Each wall is flat, endless, passes through zero and stands at right angles to its row. A trip goes straight from one point to another. List the walls that it crosses, first one first.
In the rows, 128 means zero.

Walls:
(1): [183  48]
(2): [109 113]
(3): [86 75]
(4): [154  53]
(5): [ 97 180]
(6): [113  71]
(7): [153 169]
(8): [201 160]
Trips:
[107 184] to [148 137] -> 1, 5
[118  95] to [50 98] -> 1, 5

Walls:
(1): [113 169 199 153 146 112  69 102]
(2): [114 120 101 141 161 156 196  24]
(3): [ 98 125 138  45 122 112 124  35]
(4): [159 174 203 144  92 178 112 178]
(5): [164 153  68 116 131  88 149 165]
(6): [169 116 152 101 109  79 119 180]
(7): [ 59 135 146 119 149 135 150  58]
(8): [146 135 185  59 132 108 150 197]
Trips:
[124  83  67 145 131  74 147 144] to [120 118 162 132 124 154 166 165] -> 2, 8, 4, 5
[203  98  83 141  62 163 170 178] to [130 160  99 124 111  75 138 102] -> 8, 4, 2, 3, 7
[101 165 157 101 123 102  92  64] to [172 175 102 137 148 143 115 116] -> 4, 5, 7, 3
[140 147 100 189 112  48 153  48] to [122 188 160 113 111 240 178 184] -> 3, 4, 1, 5, 8, 7, 2
[161 133 151 134 145 171  33 134] to [163 117 208 149  90 112 164 167] -> 8

Walls:
(1): [140 157 249  99 149 141  87 170 143 110 109 152 116 135 144 138  78 120]
(2): [153 129 146  94 111 138 168 134  82  35  80 109 121 101 140 164 190 136]
(3): [100 139 147  96 104  75  67  96 131  93  93 214 167 202 106  91 110  98]
(4): [145 116  74 190 159 156 102 137 150 175 118 133 117 127 132 152 155 104]
(5): [107  79 104 151 134 162 208 205 176 122 112  97 185 109  85 111 121  62]
(6): [112  94 141 115 171 130 125 125 137 131 123 103 108 117  78 189 196 159]
(7): [157 157 144 187 148 121 169 115 136 137 140 146 131  91 104 166 128  86]
(8): [ 51 191 194 117 137 105 127 104 130 118 122  78 165 143 136 156  93 170]
(9): [ 84 116 175 201 128 129 154 164 113 159 148 154  93 116  76  64 109 142]
(10): [204 127 112 132 112 190 133  67 121 125  93 178 213 111 161 102 108 179]
(11): [134 136 133 111 135  35 156 128 132 163 123 138 142  44 184 118 145 124]
Trips:
[120 158 165  65 153  70  93 114 156 174 139  47  96  85 100 209 161 156] to [137 126 116  34 120 130 115 116 151 122 147 188 186 159 103 149 182 203] -> 7, 3, 10, 1, 11
[133 159 162 160  78 146 124 130 110 160 180  72 111  98 150 115 128 104] to [191 167 173 134 127 168  76 165 148 155 189  85 153 125 249 114 156 164] -> 4, 10, 9, 7

Walls:
(1): [108 168 106 181 171 131 177  97 102  93 161 146 155 191 153 177 123 143
 121 165  89 154  90 116 143 107 159 137 117  54 181 148  62 126  63 175
 118 161 132 126 132 118 137 140 120 138 140 138]
(2): [134  57 172  77 136 149 176 153 144 115 167 162  59 175 168 137 131 127
 102  70 120 161  98 129 136 113  98 112  59 151  85 156 119 177 115 139
  58 116  80  97 107 115 133 146 198 123 126 118]
(3): [154 121 124  95 120 139 177  84 164 138 132 112 109  68 114  89 117 104
 101 140 166 166 140 163 130 145  80 186 124 101  95 154 136 140 123 121
 178 104 141  88 194 116 103 147 143 107 182 128]
(4): [109 180  75  75  87 184 102 108  93 175 143 143  97 113 130 168 176  76
 145 110 143  91 155 146 130 125 134 106 141 123 151  71 142 136 110 130
 140  98 150 102 166  75 141 160 209 118  87  35]
(5): [139 137 115 133 146 133 133 122 157 156  75 218 129  97 116 132 105 105
 167  71  88 176 165 200 144 161 101 181 123 138 108 183 117 163  72 145
 144 115 103 165  92 127 105 155 120 112 136 162]
(6): [107 157  70 157 169 131 110 143 179 118  78  92 139 215 175 141  78  66
  81  99 100  58 114 144 143 143 180  99 111 102  80  51 142  87 149 118
 122 161 121 135 108 156 120 127 173  87  71  81]
Trips:
[148  95 163  95 146  56  90 179 165 124 120  67 134  90 148 133 170  71
 145 126 204  88 150 152 149 128 114 127 168 143 161 171 187 145 120 135
 153 146  42 159 125 179 115 135 192 129 144  82] to [111  56 182  96  43 159 158 158 163 168 150 140  84 133 184 134 114 164
 112  52 207 101 198 155 130 109  77  98 161  82 128 119 139 148 173 128
   7 154 137  92  94  76  97 140 134  60 152 153] -> 6
[188 124 149 116 110 131 221 141 192 169 139 141 182 122 173  72 136 166
 104 100 114 151 113 137  98  97 104 132 156 174 111  65 120 171 142 132
  91 137 139 140 144 129  85 146  74 113 154 124] to [ 96 117 146 135 115  78 113 167 169  82 178 142 104 116 131  84 100  64
 152 161  94 184 134 148  98 104  81  96 184 182 155 197 110  77 144 141
 146 123 121  96 226 181 116 114 128 129  97  94] -> 5, 2
[134 205 112 184 130  41 143 111 107 116 114  96 114 118 148 129 130 193
 154 143 169 131 168 104 100  54 138 130 107 194  71  29 118 138  97 152
 127 142 106 103 158 133  55 172 144 131  72 178] to [112 106  85 157 141 101  85 143 129 126  98 177  76 187 198 114  88 135
 141  61 131 105 112 147 135  99 121 108  84 162 129  29 135 130 141 162
 140 118 116 119 165 107 140 121 157 147 165 128] -> 4, 1, 2
[157 173 104 166 118 135 114 130 148 127 183 123 121 124 152 109 154 107
  92 127 164  81 195  93  91 102 131 198 146  82 168  67  83 178 123 144
 102  69  99  50 147 127 159 169 149 183 152  91] to [102 188 132 131 100  96  95 130 152 137  99 131 146 174  79 137  98 132
 132 141  95 120 172 157 173 163 122 193 115 114 182 180 182 167 144  73
 160  64 127 167 108 123 157 120 114  98 157 111] -> 5, 1, 4
[ 94 113  34 145 139 112 111 142  38 190 143 182 126 199 129 105  77  88
  82 167 133  87 113 163 146 111 128 168 144 151  99  80 109 120 213 139
  95  99 123  96 124 150 121 167 135 171 131 133] to [139 145 100 107 135 137  97 141 132  81 110  88 150 141 164 108  62 124
 120 152 143 152 140  70 131  86 125  56 170 178  83 173  97 130 162 134
 153 144  94 166 168 108 156 158 157 107  54 196] -> 1, 4

Walls:
(1): [131 148 108  94 124  51 128 177 113 136 119  76 162 153 154 148 143 124
 143 110  97 147 163  54 141 188  48 132  96 107  93  89 114 192 123 108
 186 156 166 108 140  83 153 163 184 124 164 136]
(2): [124  72 193 149  91 177 109  80 106 153 127  84 112 100 155 136 120 122
 131  65 203 118 112  59 131 106 131 146 124  94 154  69 112 187 163 189
 163 144 150 148 135 164 198 114 153  99 100 160]
(3): [145 157 125 137  85 161 126 217  99 128 109 159 118 140 132 123 153 116
  93 143 130 169 136 133 157  94 154  53 159 100 143 203  72 133 134 119
 148  79 116 137 127  69 140 110 129 125 198  98]
(4): [133 212 145 129 121 142 118 174 156  80 139 154  86 140 131 140 181 155
 104 106 162 172 223  44 139 119  69 130 151 161 160 190 124 114 147 126
  91 116 121 145 193  98 108 110 112  59 162 130]
(5): [131 131  26 133  64 100 119 201 118 161 151  95  88  88 114 135 139 156
 172 134  92 150 137  54 151 164 163 146 143 148 147  86 105 145  83 150
 115 137  96 173  85 129 112 143 105 107 172 182]
(6): [130  83 116 125  90 164 158 120 158 106 151 109 111 162 153  97 119  80
 111 150  46 156 124  96 195 153 117 161  64  41  94 142 104 176 171 132
 112 113 114 108 133  91 124 149 135 161 158 160]
(7): [128  60  98 174 210  93 161 138 200  42 188 140  77 163  96  97  72 228
 158  81 123 141 195 122 191 188 145 231  53  80 109 164  73 165 110 181
 166 102 110 183 107 145 135 117 163  67 157 107]
Trips:
[163 164  96 149 130 180 111 103  95 169 110 127 123  99  93 169  54 103
 128 172  88 143 162 130 156 116  26 126 150 134  82 155 144 154 182 177
 146 148 117  48  90 226  75  79 169 124 142 108] to [122 152 168  98 140  51  79 149  91 150 112 146 164 130 106 134 121 134
 108  80 108 162 157 180 128  92 165  94 129 151 126 132 144  61 111 122
 166 128 103 152 131  93 165 169 152 121 118 138] -> 6, 3
[134 112 156 145 124 166 126 131  68 153 143 117 121 148 105 179 112 123
 171 107 130 130 210 170  91 157 139 178 109 126 112 128  58 120 106 118
 114 123 107 157 140  98 157 157 131  57 103 168] to [132 129 113 151 117 169 107 117 127 148 166  92  75  94 153 130 210  93
 121 146 116 128 152 171 168 133 100 128 170  92 100  34  87 122 136  89
  81 119 130  64 124 139 209  97  83  87 138 112] -> 6, 3, 7, 1
[176 111  89 163  81 111 104 183 115 154 128  97 144 173 108  82 125 127
 148 206 134 100 170 148  76 187 140 131  91 137 222 125  52 160 136  67
  96 214  50  93  87 116 125 148 104 137 116 161] to [126 153 109  92 130  96 132 145  79 199 148  94 122 110 158  69 201  76
 113 231 117 134 113 171  67 140  98 155 177 130  98  95 141 135 107 118
 167 172 177 134 160  72 125 137 198 117 125 140] -> 6, 3
[167 165 126 121 133 160 136  85 171 122 105  62 124 134 103 169 113 167
 141  89 103  62 126 134  91  90  95  92  33 130 156 127 163 128 220  79
 164 171  31 106 174 123  86 116 159 123 126 165] to [186 127  91 122 104 136 148  91 106  87  90 119  98 162  92 100 186 140
  60 117 132 153 147  89 151 153  98 147 144 103  63 130 114 166 149 110
 122  80 145 123  92 160  93  95 107 161 152 136] -> 7, 2, 3, 5

Walls:
(1): [163  30  54 150  96 138 133 203 179 115 188  54 111 137 231 165  87 100
 134 107 151  93 159 119 117  18 147 111 147  72 159 146 108 160 112 136
  96 197 123 157 127  41 125 130 112  93 160 133]
(2): [229 142 103  94 108 167  68 141 172 119 115 146 195 111 112  60 131  35
  87  63 103 184 174 114  73 152 157 154 121  97  56 129  78 157  74 132
 162 166  52 105  42 139 150  87 172  90 117 136]
(3): [ 43 145 155  92 168 116  62 156 121 132 123 136  78 167  60 124  87 109
 169  93 149 115  80 128 141  62 126 100 137 111 146 185 153 151 128 134
 106 107 209 151 121  77 168 138 127  50 149 109]
(4): [136 122  82 103 156 177 131 182 122 121 169 119 109  70 114 202  30  74
 127 105 123 196 119 138 117  23 130 182  94 126 183  64 165 129 132 152
 102 134  58 121 163 162 152 105 144 121 148 153]
(5): [120 156  77  31 134 118 110 158  90 130 175 128  54 103 131 189 181 176
 122 118 118 108 203 127 134 109  69 163  56 168 173 142 220 157 127 156
  91 178  47 126  33 127 114 171 218  71 108 170]
(6): [ 79 165 161 102  88 129 149 164  85  92 117 195 137 157 158 111 148  76
 125 131 154  77 144 200 108 171  87  91 162 114 116 125 206  94  75 111
 142 134  79 106 135 171 101 131 111 125 103 156]
Trips:
[147 192  72  85 149  63 177 176  77 180  99 172 166  86  52 160 113 109
 199 159 175 170 112 118 122  90 134 181  88  84 142 135 150  96 128 128
 197 153 118 129  28  34  97 115 142 152 134  58] to [152 139  79  54 107 119 170  72  96 144  78  74 149  45 129 192  94 191
 104  45 176 124  80 106 162 113 103 110  84 151 182 188 116 147  88  68
 192  91 150  26 134  75 211 178  86 172 143  76] -> 2
[155 153 120 160 169 217  75 119  69  85 201 155 105 212  83  54 150 174
  60  97 113 118 210  91 141 148  31 160 131 157 107 177 123 156  65 178
 235  87 142 160  92 149 132  80 102 101 140 164] to [ 61 168 126 124 177  91 186 179 103 164 119  91 158 121 129 193 167 102
  55  90 173 118 114  45  61  91 111 204 107 223 116  52 125  89  94 169
 148 135 161 178 122 152 129 125 104 150 142 107] -> 3, 4, 6, 2
[118 177  90 123 217 154  80 128 131 185 107  84 134 214 114 160  82 210
 108  60 120 146 116 174 184 181  58 137 155 162 138  47 101 203 127 165
 174  80 136 140 104 100 111 162 108 152 123 237] to [205 136 152 182 121  58  79 111  91 102 144 123 192  65 176 100 129  69
 122 166 177 136 177 147  96 155 140 131  68 162  81 107 223 211 173 151
 136 169 110 119 205 194  93 171 164 136 113 119] -> 3, 2, 6
[101 124  78 192 206 143  72 114 161 110 166  95 155 133 156 119 150 172
 136 109 156 207 144 180  84  93 162  89 121 102 108 159 142 178 113 112
 121 112 175 144  82 116 189  95 151 201  72 106] to [ 70  58 194 200 136 138 186  94  83 206  52 198 177 141 131 198 149 152
  98  66  96 156 138 127 118 140 112  48 129  74 121 109 123 131  59 151
 150  77 237 167 195 128 103 147 170 234 138  83] -> 2, 1, 3, 6

Walls:
(1): [ 57 144 172 146 115 151 135 149 203 141  80 113 215 166 173 124  78 192
  92 199 158 141 107 103 145 141  66 103 105 130 109 115  93  90 115 111
 121  77  77 136 110 112 129  93 119 158 144  94]
(2): [171 131  89 163 130  99 126 154 111 124 123 172 163  76 179 119  82 138
 136 169 125 129 133 125 171  72 111 136 118 142 124 196 106 130 171 108
 151  92 148 124 101 152  78 117 173 120 130 109]
(3): [195  79  74 134  97 149 182  92 131 133 123 137 167 131 116 151 143 141
  81  71 114  71 100 151 212 157  99  57 170 120 171 171 102 104 122 131
 142 151 140  92 136  88  98  84 133  96 128 116]
(4): [136  90 115 163 134 134 185 139  79 176 118 125 163 150 108  88 161 105
  87 134 139 111 109  89 148 110 121 114  77  53 135  87 149  94 143  94
 150  56 140  91 104 114 137 102 175 113  97 145]
(5): [118 110 170 100 114 121 129 145 128  38  67 150 147 131 105  95 142 114
 177 100 134 108  96 170 195  89 137 155 168  88 113 141 144  99 144  79
 130 130 202 162 158  90  62 131 106 190 158  82]
(6): [175  97 157 141  86 110 121  73 147 121 154 118  60 179 121 169 109 143
 136  79 145 127  99  79 134 158 147  99 195  95  68 181 133 150 165 106
  96 101 137 129 133 120 149  85 124 165 148  62]
(7): [ 98 130 112 120 135 152 139 151 133 141 204 142 154  62 109 142 168  67
 155  83 157 129 150 113 200 129 123 121 164 175 171 127 122  88 142 119
 157 149 155 150 132 113 120 157 119  95 110 136]
(8): [145 176  57 115 115 143 113 199 148 146  92 163 136 135 145  84 125 153
 121 106 106 122 106 171 135 120 156 145  56 126 173 117  93 142 171 150
 118 157  40 102 155 146  50 149  75 125 170 107]
(9): [ 77  67 139 173 121 184 117 151 176  62 161 192 146 181 123 154  61 193
 126  80  71 162 149 186  71 110 143 113 132  66 140 162  84 137  71 101
  65 112 118  67  95  99 152  83 119 129 144  80]
(10): [129 152 119  83 122 101 135 122 151  98 138 118 132  94 144 154  78 143
  98  97 151 131 132  92  86 129 155 151 140 131 139 112  83 145 127 105
 121 159 143 125 133 162 137 160 161 159 112 133]
(11): [119  81 145 158 172 122 163 115 118 148  93 155 145  87 104 154 112  57
 170  93 150 110  86 128  99 105  34 143 111 109 128 139 148 109 144  90
 138 155 137 136 134  78 112 140 177 120 205 107]
Trips:
[112 146 169 122 150 150 135 159  98  82  98 132 156 156 129 159 141 150
 104 132 125 111 173 111 132 139 106  82 106 212 136  66 108 171  70  84
 139 143 133 177  74 139 127  78 113  91 100 126] to [122 145 171 101 178  65  86  93 111 132  89 120 150  88 102 104 162 179
 108  95 144  96 148 120  88 105 120 143 106 129 170 117 149 103 159  65
 141 160 145 166 163 165 138 105 148 209 150 115] -> 9, 7, 5, 11, 1
[200 105 173 144 147 195 111 125 118  55 115 123 132 137 155 115 110 109
 109 133  77 142 103 121 142  99 170 123 145 150  95 158 121 187  70 188
 182  97 123 159 145  90  92 138 120 124 113 144] to [ 61 101 112 116  82  86 128 172  84 108 122 128 140 124 112 189 144 102
 119 132 125 155 143 165 159 112 106  47 171 144 155  99 157 165 158 118
 152 118 134 171 134 182 113 117 133 163  96 118] -> 7, 9, 6
[146 123 160  99 136 116 104 109 173  82 167 147 100 121 154 140 130 105
 128 127 116  88  89  86 223 146 117 134 108 139 152 164 149  76 116  99
 157 144 108 149 152 168 169 149  66 180 115  73] to [138 117 129 119 154 200 125 144 157  90 148 171 120 150 143 189 111  53
 106 127 167  86 160 152 195 185 152 109 121  81 173  94 181 126 129 152
 188 170 129 186 166 144 107 164  87 161 122 189] -> 1, 8, 10, 6
[146 156 161  50 141 118 154 145 165  95  93 122 151 144 137 146 107 170
 107  92 130 101 105 151 174  42 139 162 114 116  58 170 117 107 112 163
 127 134 142 154 127 128 148 154 148 153  86 152] to [146 111 140 109 112 162 151 119 128 126  95 100 146 153 131 181 136 108
  47 169 119 141 116 178 131 149 144 200 116 136  84 101 182 121  95 125
 183  95 147 113 133 165 167 162  66  60 163 127] -> 2, 4, 10, 5

Walls:
(1): [155 125 143 119 136  91 116 169 193 176 159 133 126 187 112 114 133 128
 127 100 185 141 157 162 139  96 113 132 181 151 105 114  95 201 150  80
  76 145 141 126 159 134 153 147  53 185 168  88]
(2): [ 74 106 144 172 238 139  56  94 179 225 169 169 147 143  91 133  96 150
  99  88 150 139 148 159 117 130 136 151 122 117 106 123 165 166  36 148
 124  32 120 154  87 184  78  85 103  73 131 155]
(3): [107 157 140 118 205  72  50 161 145 145 160 111 127 121 105 141 108 130
 135  50 112  72  86  98 103 141 109 113 116  91 200 177 134 123 118  86
 156 113 150 111 138 139 119 178  99 120 179 202]
(4): [129 143  65  62 104 160 162 107  68 128 164 162 120 137  83 105 113 192
 165 112 125  87 189 119  86 145 122  71 165 163  82  85  71  71 114 101
 179 133  65 249 100 116  94 144 161  33 137 123]
(5): [124  61 143 118 116  59 134  87 140 181 128  78 176 134 100 132  99  74
  88 103  77 109 151 171 162 140 175 161  93 119 171  89 166  43 101 166
 148 186 191 121 163  78  94  91 123 190  82 168]
(6): [114 158 156  85 154 168 230 100 140 149  49 140 165 156 112 162 137 119
 157 124 144 129 124  97 138 155 116 173 140 133  89 107  98 132 136 110
 157  81 175  94 112 109  93 104 171 183 148  70]
Trips:
[149  81 122 123 120  58  93 168 174 108 120 145 176 186 123 154 134 133
 112  92 100 152  59 192  85 132 143 208 123  74  57 145 153 110 122 160
  94 161 123  73 109 104 135  74 129 102  48 111] to [105 101  83 147  75  73  70 141 126 129  52 142  53 153 112 156 104  91
 132 111  90 115 119  94 122 114 142 106 126  90  10  99 133 163  91 181
  54 134 143 124 172 162 118 138 144  91 126 136] -> 5
[136  55 150  82 124 110 101 194 108 197  96 199 167  73  94 118  82 114
 186 102 117 200 130 137 154 125  97 116 158 121 115 125 123 156 137 137
  79 146 124 205 144 129 117 185 164 151 116 121] to [ 90 107 102 224 129 209 105  97  87  69 171  85 147 146 111  83 152  25
 101 128 129 151  99 117  79  89 135 166 111 227  38 165  47 105 150 109
 104 199 113 200 142  73 124 158  99 125 151 115] -> 5, 2
[140 142 105  74 157 159 154 132 136 161  87  90 131 128  97 134 166 164
 113  92 153 105 112 191 152 133  72  99 113 175 135 124  84 135  89 134
 115  88 124 114 126 199 173 135 116 150 143 131] to [128 116 128 158 113 140 124  50 139 102 111 163 119  53 128 112 101 152
 145  92 139 187 153 170 136 229 118 130 128  80  92  99 135  35 132  95
  63  80 113 156 117  61 165 175 105 126  90 123] -> 3, 1, 5, 6
[ 31 174 147 111 181  88 101 135 196 122 122 194 161  30 142 149 160 115
 123 180  72  94 135  91 113  91 135 143 172 126 125 167 140  95 158 103
 172 120 134 199 110 183 102 129 175  90 116 123] to [127  89  68 131 123 136 153 113 148 122  88  96 117 170  62 121 108 106
 157 113 146 144 123 165  20 177 229 151  75  97  17 148 104 117 111 149
 154 106 177 186 113 123 218  92 228  63 145 127] -> 3, 5
[125 133 101 150 151  82 127 137 183 135  92 105 129 143 120 144 119 181
  88  80 154 136  96 139 163 110  55 126 119 105 105 120 153 200 115 118
 143 119 169 122 114  77  95  48 128 156  89 153] to [120 176 181 164 122 157  99 114 122  94  97  76  70 127 112 166 107 119
  98 150 166 128 166 137 113 121 137 128 157 117  97 121  54 119 151  82
  25 179 135  86 121 112 115  59 180 158 191 129] -> 3, 5, 2
[171 146  91  75 150 130 128 129  80 145 243 206 132 171 139 142 127 129
 138 204  91  85 109 124  98  92 103  93 114 113 154 103 134 169  75  78
 131 166  71 100 149 156 117 137  99 141 138 133] to [151 220 131 119 115 151 131  76 178 168  67 106 120 157 173 166  59 150
 119 152 133 155  70 118 182 132  98 167  59 100 124 152  92 100 121 122
 136  89 109 141 116 209  95 159 148 138 113 185] -> 1, 6, 4
[105  49 127 154 128 139 111 148  91  99 149 162 112 182 116  91 188  97
 107 105 121 132  84 162  90  74 111 178 109 181 165  97 162 105 115 174
 113 166 145  58 118 138 128 188  71 106 182 184] to [134 106 122 117 121  93  51 143 132 149 116 154  68 143  89 176  92 105
 157 135 134 135 122 109 188  77  81 132 133 103 120 187  63 127 128 126
 134  72 164 139  62 151 147 164 127  78 170 128] -> 5, 4
[175 130 182 122 134  95  77 100 122  98 147 137 170  95 117  92 182  57
  92 174 101 118 184 159 148 141 111 108 151  98 114 178 181 137 134 184
 184  78 137 167  77 115  81 199 196 199 161 119] to [144 140 196  84 129 177 194 137 119 154 100 171 147 186 120 132  50 157
 120 113 104 124  64 142 177 112 112 121 116 113 145  55 112 138 210  95
 108 151  88 137 147  88 157 113 175 112 143 110] -> 2, 3, 4, 1, 5
